Each row of a before or after table is a point. One or more steps were done to the points. Then noise was added and the rows were shuffled. The steps act on columns, c1 being the first. Write out the steps. A step turns or swaps two columns, mirrors them in a line or flattens them onto one, adds a multiple of one to another, or multiplies or shifts one. Angles are multiples of 10 degrees, from the lower column toward the higher: turns from -170 to 170, lines from 10 to 170 but not 90. Use the fewest steps. Two steps may share a column if one is a turn and the other turns, adds or multiplies; they go together, in the order done. Otherwise the lowest column goes first.

Before (14 x 2)
[[ 13 -48]
 [ -2  -4]
 [-10  22]
 [ 34 -25]
 [-35  17]
 [ 19   9]
 [-13  29]
 [-24  20]
 [ 17  34]
 [-48 -33]
 [-45  41]
 [-40  26]
 [ -1 -36]
 [ 37 -10]]
After (14 x 2)
[[ -6 -59]
 [-31  -5]
 [ 47 -22]
 [  1  -3]
 [-46 -13]
 [-36 -16]
 [-14  34]
 [-60  -9]
 [ 27 -22]
 [ 30  23]
 [-32   8]
 [-23   6]
 [ 42  11]
 [  6  21]]
Steps: turn c1 and c2 by 50 degrees

Before (10 x 3)
[[-19  -9 -16]
 [  1  14 -15]
 [ 19   4  -5]
 [ -2 -13 -18]
 [-12  52 -20]
 [-32 -16  30]
 [-33  30  34]
 [  6  53 -28]
 [  2  37  14]
 [  5  40  -1]]
After (10 x 3)
[[-22  51   9]
 [ 20  -9  -2]
 [-19   5  35]
 [ -5  -3  60]
 [ -8 -17   6]
 [ -2  15  55]
 [-27  14  25]
 [ 25   8   0]
 [  4  -5  20]
 [  0  37 -28]]
Steps: turn c2 and c3 by 120 degrees; turn c1 and c2 by -120 degrees

Before (14 x 4)
[[  0  24 -19  -9]
 [ -7  14 -29 -14]
 [ -5  33 -17  -4]
 [-10 -20  -8  12]
 [ -6  -7  -6 -24]
 [-18  29  33  23]
 [-10  -1  13  26]
 [ -7  30  28  26]
 [  0 -25  50  12]
 [  5  28  52  19]
 [ 26   0  10  29]
 [  0   2   7   0]
 [  3  -1  -4   1]
 [ -3 -22 -11  20]]
After (14 x 4)
[[-11  -6   5  34]
 [  5 -12  58  29]
 [-11  -7 -22  22]
 [ -6   1 -12 -13]
 [ -5  37   7   7]
 [ -4 -10 -23  31]
 [ -7  31 -16  -5]
 [  1  -4   7   9]
 [  0 -51  23  20]
 [ 26 -15  17  41]
 [ -7   9  39  35]
 [  1  30   0   2]
 [-18   6  37  33]
 [  2   2  -2  11]]
Steps: add 0.5 times c1 to c3; turn c2 and c3 by 40 degrees; shift c4 by 10

Before (11 x 6)
[[ 13  23 -19  -2  -7  18]
 [  4  16  -1  25   6   0]
 [ 13  19  -2  -5   5 -18]
 [ 11 -14   5   0   6  24]
 [  7  -1   0  -9   2  -3]
 [  3  13  -7  -4  17  -2]
 [  0  -6 -13  -9 -17 -10]
 [  8  19  -2  -7 -26 -17]
 [  1  11  16  16   1 -20]
 [  9   2  -1  28  -2 -19]
 [ 14  -4   3  -8  -3   5]]
After (11 x 6)
[[ 15  -2  16  17   0   0]
 [  7  16  11  10   0 -50]
 [  0   1  -1  -2  -1  -8]
 [  5 -19  22   5  -1  45]
 [ -5 -14  -7  -5   1 -26]
 [  2   4  -4   2   0  13]
 [ -1  -7  13  -2   1  -5]
 [ 18   0   2  20   0 -46]
 [  0  -2  19  -1   0 -42]
 [  5   5 -15   6   0  60]
 [  2  -2  18   3   0 -45]]
Steps: flatten c1 and c4 onto the line at 50 degrees; swap c2 and c3; multiply c5 by 0; multiply c6 by 2.5

Before (14 x 9)
[[  7   4  26  -7 -22  12  19   1 -16]
 [-12  -3  -3 -10  -9  -3  23 -21  26]
 [ -8 -14  23  22  -6   6 -45   5 -13]
 [ 43  -5   5 -11   9 -56 -30   6  24]
 [  9  10 -13   6 -12   3  12  -2 -18]
 [ -6  -4  24   2  19  -4  -4   7 -11]
 [-11   8  -4  -4 -21  -1  -2 -20 -11]
 [-13  -9  -3  24   5   7  12   8  -1]
 [ -3   2  25  38  11  -1  18  -4   3]
 [ -8 -12 -16 -11  21  -2  19  -3  -9]
 [  5   4  24   2  -5   3  13 -29   6]
 [ -4 -11 -16   8  13  15   0 -23  30]
 [ -6  22  31   2  12   8  21  -1  14]
 [-11  -8 -11  -3  -2  11  20   1 -19]]
After (14 x 9)
[[  6  11 -15   1 -19  -7  11  -1  -6]
 [-41 -31   7 -10  26 -60  -8   6   8]
 [ 12  -2 -18  -1  22   8 -11 -22  26]
 [ -6  22  -7 -23  13  13  -5 -16   6]
 [  3  10   0  13  -9  15  -8   8  17]
 [  4  12  20  -5   3  -3   1 -33   4]
 [  4 -42  24  10 -25  10 -13   0   6]
 [ -5  18 -20  15  14   9 -14  -1 -15]
 [ -3  -4  -6 -15 -16   8   7 -17 -10]
 [  5  20 -12   8 -10  16 -11   0 -17]
 [ 15  19  25 -13 -22  -5   4  -6 -14]
 [ -2  20  24  22 -11   5   4  -8  33]
 [  2  24  27   4  16  10  24  -7   9]
 [ -5  -4  25  20   8   4  -3   6  -6]]
Steps: turn c1 and c6 by -70 degrees; swap c2 and c7; turn c3 and c8 by -10 degrees; turn c4 and c9 by 50 degrees; turn c4 and c5 by -50 degrees

Before (14 x 11)
[[  2  -6   5   8  12  -4 -12  -1   1  10  -1]
 [-17   2   1   1   8  29  -1  -4   7 -19  33]
 [ -8   2   5   8  18   8 -14  -8  -4   1   4]
 [-18   5   5   6   6  10  -8  -4   8   8  -6]
 [-15 -20   2   8  14   6   3  -4   6   9  25]
 [-16 -14   2   8  15  -3 -16  -2   4  -4   8]
 [-15   5   4   8   5  14  -2 -23 -29   6 -11]
 [ 11  -4 -29 -15  14   1   0 -12  -6 -12  17]
 [-16  -1  -6   3 -17  14 -12  -8  -4   4  13]
 [ -9   1   3 -37   6  14   0 -13 -22  11   5]
 [-11   5   5   5   1   9  -4 -12   3 -18  -1]
 [-11 -24   0   9  15  11 -13  -2  -5   3  -8]
 [-15 -12 -15   3  17   0  -9  -2 -13  -4 -10]
 [ -3   5  -5   9  16  -1 -16 -32   6   4  -8]]
After (14 x 11)
[[-12   9  -5  -8   4 -12   6   8  -5 -18   4]
 [-24 -12  -1  -4 -17 -16 -18   1  13 -11  33]
 [-21 -12  -5  -4   9  -6   0   6  17  -5  -6]
 [-18  59  -4 -23   7  -6  -7   8 -42  -4 -10]
 [-12  43  -3 -13  12  -7  -9 -37 -35  -4   5]
 [ -6  -9   5 -32   7  -8  13   9  13 -15  -8]
 [-16  17  15  -2  -1   0   7   3 -30 -17 -10]
 [-21   7   6  -8   1 -12   0   3  -7  17  13]
 [-16  -6   0  -2   5 -12   3   9 -27 -15  -8]
 [-17 -17  -2  -2  -1  -2  14   8  -4 -16   8]
 [-15 -25  -2  -4  12   3  -6   8  -6 -12  25]
 [ 10   9  29 -12  -9  -4  -1 -15 -13 -16  17]
 [-13  -3  -5 -12 -17  -5  -3   5   9  -4  -1]
 [  0  -6  -5  -1  12  -5  12   8  -3 -10  -1]]
Steps: turn c6 and c7 by -140 degrees; turn c1 and c6 by -20 degrees; multiply c9 by 2.5; turn c2 and c9 by 50 degrees; multiply c3 by -1; swap c4 and c8; turn c5 and c10 by -80 degrees

Before (10 x 12)
[[ 10  19  22 -29 -12  -1  18 -19   3  16 -37 -26]
 [ 28 -16 -40 -16  17 -16 -31  -6 -26  46   9  -2]
 [ 18  -5   1 -15 -22 -60 -11  -9   7  10  18   5]
 [ 27 -37  -3  19  -4  -1  18  19 -13  27   6   2]
 [  6  22  19  11   9 -41  17  10  44  17 -12  -6]
 [  9 -25 -19 -23 -13  -5   9 -18 -14  23   8 -39]
 [-27   2   5 -11   3 -29  14 -16  -7  -8 -20  -1]
 [-17   5 -13 -47 -34 -28   3 -42  -5  28  28  -3]
 [ 28 -24  19   1  -6 -26 -11 -30 -13  20  32 -13]
 [-10 -35  23  16 -21 -33 -50  -4   6   3  10  27]]
After (10 x 12)
[[-11  51 -19 -23  -6  17   5  -6 -16  25   3 -45]
 [ -5   2   6 -10  12  29  -2  16 -18  -7  -6   0]
 [-23 -51  22  16  -1  21  21  28  46   3   5 -18]
 [-14  -8   2 -15  -9  38   0  47  12   7   7  -1]
 [ -8  45  21 -31  -6  18 -13  -7 -14  17 -14   2]
 [  5  11  18   1 -11  38  16   7   2  20  13 -29]
 [-37   8 -14 -49   3  50   3   4  -4  29  11   2]
 [  5 -14  -4  18 -12 -17   3  10 -22  27   3 -35]
 [ 11  14  20  11  -1  15 -48  42   7  17  -4  17]
 [ 26  -2 -39 -16  -9  14  38  12  16  46   3 -18]]
Steps: turn c1 and c5 by -70 degrees; multiply c5 by 0.4; multiply c12 by 1.6; turn c2 and c12 by 70 degrees; mirror c6 and c8 in the line at 120 degrees; mirror c7 and c9 in the line at 120 degrees; multiply c11 by 0.4

Before (13 x 14)
[[ 24  15  25  -3 -11 -30  -8   5 -14 -23  -6 -31 -21   0]
 [-11  28 -11  39  11 -11   3   8  -9  31  16  -1  -8 -25]
 [-39   4  18  -5 -17  34  40 -43 -23 -28 -33  -9   0 -36]
 [  7  17  -2  49   6  17  15  -7  18 -36  27   8  25 -31]
 [ 25  19  43  24  -2 -17  19 -38  28  16   4  17   1 -12]
 [-36 -34 -11  25 -38   8  32  17   9 -18  17 -13   2 -26]
 [ 29 -22  -1 -17 -20 -32   3 -16   1  30 -18 -23  23  20]
 [ 25 -25   6  52  30 -10   6  13   2  29   7  -8 -22 -30]
 [ 29 -14  40 -15 -31  13  43  26   3 -33  15  11 -37  29]
 [-38 -33   6   5 -23  30  13 -42  39  28  29 -10 -31  28]
 [-25 -33  -9   4  13 -29   2 -42 -16  27   7   6 -32 -36]
 [-21  14  28 -20  26   2  35 -43  26  20 -17  -8   7 -25]
 [ -8 -34  12  24  22 -18  36  -6  21  19 -27  -7  15  19]]
After (13 x 14)
[[ 20  -9  13 -28  27 -36 -12  -3 -30   1 -23 -17 -21  17]
 [-22  30  37  15  22 -31 -20 -13 -28 -15   5   8  36 -37]
 [ 16 -20 -33 -23  27  13 -27  48  35  -8  12  17  32  29]
 [ 47  38 -13  33   5 -10  -1  10 -23 -23  -7   6  19 -30]
 [-30  19  25  -8 -25   1 -56  17 -13 -25  -5 -13 -21 -22]
 [-35 -14  33  15   4  30 -50  21  17  24 -11 -33  13 -35]
 [ 18 -18 -21 -17  -6 -30 -16  -2  23  10 -32  -6  26  -1]
 [-30  -5  32  22  39  30 -32  -3  -9 -54 -11  30  10  28]
 [ 29  -4  11  40 -15  17  -6  13  36   8   5  30 -31 -32]
 [ 31 -12   4   6 -14 -18 -58   6  -8 -26  17   2 -12 -12]
 [ 10  -4   0  40 -30 -12  12   9 -29  -8  -4  15  11 -24]
 [-22 -17   6  40  49   7  11  35  19   2 -12  15  -6 -24]
 [  4  34   6  24  17 -18 -17  33 -11 -16  -8 -28 -22  20]]
Steps: turn c1 and c4 by -30 degrees; turn c2 and c5 by -120 degrees; turn c7 and c8 by 70 degrees; turn c3 and c7 by -130 degrees; turn c9 and c13 by -150 degrees; turn c9 and c10 by 110 degrees; swap c11 and c12
